Every row gives one point. The points of each table are mixes of a few directions, plus a little noise. How many directions does each table use, and how many do they share? Where both have some left over, give the other angles between the two spaces (their principal angles), to ten degrees, smallest first.

First, 6 rows:
[[-15 -48  34]
 [ -2   4  26]
 [  4   9 -24]
 [ 18  52 -30]
 [  8  28 -18]
 [-12 -44  16]]
Second:
[[ 23  -5   7]
 [ -7   2  -2]
 [-10   4  -4]
 [-95  25 -31]
 [ 37  -9  11]
 [ 41 -11  14]
 [ 14  -3   5]]
Directions: first 2, second 1, shared 0; angles 80

First (9 x 6):
[[ 11 -12  -3   4 -17  -6]
 [ -6   7   1  -2  10   4]
 [ 26 -29  -7   9 -42 -15]
 [-46  50  11 -16  73  27]
 [  4  -4  -1   1  -6  -2]
 [ 35 -38  -8  12 -57 -21]
 [ -1   1   0   0   1   0]
 [ 36 -39  -9  13 -57 -21]
 [-60  65  14 -21  95  35]]
Second, 8 rows:
[[ -2 -40 -41   6  24  77]
 [-10  28   7  11  42 -66]
 [-10 -18  11  44 -35  19]
 [  3  49   0 -18 -14 -53]
 [  5   2 -16 -17  15  10]
 [ 19  -2  41 -43 -22 -17]
 [-22 -16 -21  68  -9  27]
 [ 19  -3  18 -55   0   4]]
Directions: first 1, second 4, shared 0; angles 50

First, 10 rows:
[[  3   8 -34   0 -26 -28  13 -18]
 [ -1  40   2 -12 -42 -21  -1 -21]
 [  7   2  20   0  31   3 -11  30]
 [ -5 -32  26  -5 -43 -24  17  -6]
 [  5  18  25 -10 -23 -11  -1  11]
 [  1 -40   5   5  17 -29   7  13]
 [ 23 -25 -21   6  -5   3  25  40]
 [-26  12 -45   7   3  13  -9 -70]
 [ -7 -30   6  13  56  55 -12  11]
 [  0  46  15  -3  32  39 -28   9]]
Second:
[[  5  -5  -7   2  -8   4 -22   4]
 [ -1   0   0   2  -1   0  -1   0]
 [  9 -11 -18  18 -28  10 -71  15]
 [-27  21  29   0  34 -15  95 -16]
 [  8  -8 -13   8 -18   7 -46   9]
 [-11   6   7  10   4  -3  16  -1]
 [ 30 -17 -19 -27 -11   8 -44   2]
 [-13  13  20 -12  28 -11  73 -15]]
Directions: first 5, second 2, shared 0; angles 80, 80

First (11 x 11):
[[  0  -6  -9  14   3   2  14  17  -9 -22 -34]
 [ -7  -8 -12  -8   9 -11  14  15  -6 -19 -32]
 [ -6 -15 -16 -13   8 -19  12   4  -3  -8 -20]
 [ 20 -42 -18   3  -3 -18 -11 -35 -16  13  -3]
 [-21  -2 -27  38  -3  -7  40  21  23   0  10]
 [  3 -12 -15  32  -3   3  16  10  -4 -12 -18]
 [  9  35  43 -26  -5  24 -39 -15   3  19  37]
 [ 16 -24 -12  25  -7   0  -2 -15 -10   3  -4]
 [-12 -21 -22 -24   9 -31  14  -3   1  -1 -12]
 [ -8  10   1  -4   6   2  10  19   0 -15 -18]
 [  7  84  85 -36 -13  55 -66 -19  23  44  95]]
Second (8 x 11):
[[-26 -33 -24  -2  -6 -12  -6 -20   2  12 -28]
 [ 86  46 -18  11  -1  46 -23  47  -8 -24  -2]
 [ 24  11  15  -1 -18  17  27  38  18 -12 -27]
 [ 26  10 -12  15   3   7 -11  53  -2 -10   0]
 [-13  -7   6 -19  -9   6  10 -63   3   8 -12]
 [-45  -2  28   1  21 -34   4 -14  -7   9  51]
 [-48 -25  10 -14  -2 -20  11 -57   3  16   0]
 [ -5   0  -7   9  12 -11 -15  17  -8   1  19]]
Directions: first 4, second 4, shared 0; angles 40, 40, 50, 80

First, 8 rows:
[[  5 -34  -8 -40  61 -19  -6  11   4  38 -14   4]
 [ -2  11   3  13 -19   6   2  -4  -1 -12   4  -1]
 [  0   2   1   3  -4   1   0  -1   0  -2   1   0]
 [ -1   4   1   5  -8   2   1  -1   0  -5   2  -1]
 [  3 -24  -6 -29  43 -13  -4   8   3  27 -10   3]
 [  1 -10  -2 -12  18  -6  -2   3   1  11  -4   1]
 [ -8  54  13  63 -95  29   9 -18  -6 -59  22  -6]
 [  0  -2  -1  -3   4  -1   0   1   0   3  -1   0]]
Second, 8 rows:
[[-47  44   5  26   8  33  17 -13  -1  29 -44 -44]
 [ 34  -8 -18  13   8  29  -3  55 -14 -61   9  19]
 [  0   5  10  12 -13  -5  -1  -3   3  -4   8   7]
 [ 21 -44 -29 -66  33 -18  -9  -3  -4  17   3   0]
 [  3 -11   7 -11  -9 -23  -5 -18   5  13  12   8]
 [  2  -1  10   6 -14 -14  -2  -9   4   1  12  11]
 [  5  -7   1  -5  -4  -9  -3  -2   2   0   8   6]
 [-17  21  14  24 -12   8   5  -5   2   3  -8  -8]]
Directions: first 1, second 3, shared 0; angles 30
